Rows are points. The points of each table are mixes of a few directions, plus a little noise. Count the directions of each table, and those that both share. Where both have some left over, give the other angles between the two spaces (their principal angles), to ten degrees, smallest first.

First:
[[-14 -33]
 [ 26  59]
 [ 33  77]
 [ -9 -22]
 [ -1   0]
 [-31 -72]
 [ -5 -13]]
Second (6 x 2):
[[ 68  -3]
 [ 41  -3]
 [-95   7]
 [ 15  -1]
 [-33   1]
 [  3   0]]
Directions: first 1, second 1, shared 0; angles 70

First:
[[ 10 -61 -37  -4]
 [-53  16 -11 -29]
 [-19  -3  38 -56]
 [ 47  61   1  95]
 [ 17 -14  11  -3]]
Second, 5 rows:
[[ 46  51 -42 -39]
 [  0   0   0   0]
 [ 42  46 -38 -35]
 [-37 -41  33  31]
 [-52 -57  47  43]]
Directions: first 3, second 1, shared 0; angles 80

First:
[[ -8 -14  33  44  20  -6  -2  10]
 [  4   7 -18 -23 -10   3   1  -5]
 [  3   5 -11 -16  -7   2   1  -3]
 [-16 -30  71  95  43 -11  -4  20]
 [  1   1  -2  -2  -1   0   0  -1]
 [ 16  28 -67 -91 -41  11   4 -19]
 [ 14  25 -60 -81 -36  10   3 -17]
 [  5   9 -22 -29 -13   4   1  -7]
 [ -2  -3   7   9   4  -1   0   2]
 [-16 -29  70  94  42 -11  -4  20]]
Second:
[[-26 -27  31  52  48 -17  28   3]
 [-23 -23  25  44  39 -14  23   4]
 [ 15  15 -17 -28 -25  10 -14  -3]
 [  9   9 -10 -17 -16   6  -9  -1]
 [-30 -31  35  59  53 -18  31   5]
 [ 31  32 -34 -60 -54  20 -32  -3]
 [ 16  16 -18 -32 -29  10 -16  -2]
 [ 27  29 -31 -54 -48  17 -29  -4]
 [-36 -36  41  71  65 -22  37   5]
 [ 17  18 -20 -34 -30  11 -18  -3]]
Directions: first 1, second 1, shared 0; angles 30

First, 8 rows:
[[ 37   3  -7 -14 -28 -71 -21 -22   8]
 [-27 -35  38  13 -44  18  88  -7 -65]
 [-21 -24  40  45 -47 -21  63  -2 -53]
 [  8   3   5  21 -14 -36 -10  -1  -1]
 [-40  -5   3 -16   5  67   4  -1   3]
 [-63  18 -10   2  36  95 -50  16  43]
 [ 44  16 -38 -49  38 -14 -39  -3  36]
 [ 58  23 -33  -3  54 -40 -33  20  27]]
Second:
[[-11  62  54   2 -51  34  23 -18 -23]
 [  8 -20  20 -12  12  11 -27 -14  14]
 [  6  46 -11  12 -49  12   5  24 -23]
 [ -3 -54   2 -62  37 -15 -25  15 -30]
 [-17 -55 -36  16  71 -31  36  20  41]
 [ 21 -62 -16   0  43  12 -26  52  52]
 [ -6  85 -12  44 -64 -22  11 -78 -32]]
Directions: first 4, second 5, shared 0; angles 40, 50, 60, 60

First, 11 rows:
[[ 15  -8  -6  13   1  31  47  40  -3  25  17  16]
 [ 33 -35  19 -55 -16   5  -4 -46   6  -9 -24   0]
 [-26 -19   4 -12  -3  -1 -52 -26   1 -17 -43   1]
 [-21  40 -12  16   7 -51 -31 -14   4 -23  16 -24]
 [-25  31  -8  14   6 -40 -37 -16   2 -22   5 -19]
 [-67  16 -38  54  12  -7 -43  43   1 -10 -15   2]
 [ 43 -30  23 -25  -7  41  48   1  -5  25   2  17]
 [-15  35  -1  20   9 -30 -14  -5  -2  -9  19 -15]
 [ 39 -35 -23 -35 -18  17  40  16  16   4   1  10]
 [ 33  12  -9  18   3  20  76  50  -1  30  50   9]
 [ -7  -7  52  -8   6  15 -29 -45 -19   4 -27   3]]
Second, 9 rows:
[[  6  24  -6  -2  11 -14   9  13  10  11  13 -14]
 [ 37 -42   6 -36 -56  -7  -5   2  32  -1 -24 -12]
 [ 29 -17   1 -23 -32 -21   6   7  27  -3  -8 -25]
 [-18 -24 -37  27 -33  -2  -8  45  15 -14  -5   8]
 [-20 -46 -23  29 -21 -16  -2 -16 -16 -64  -5   2]
 [-17  35  27 -11  55  27 -14 -48 -34  19   6  28]
 [ 20   0   9  14  -5  -8  35  27   6   8  10 -25]
 [ 13 -16  26  -2 -14  27   9  13   1  26 -11  10]
 [-44  83  -5   2  95  12 -27 -43 -38  18  28  31]]
Directions: first 4, second 5, shared 2; angles 30, 50
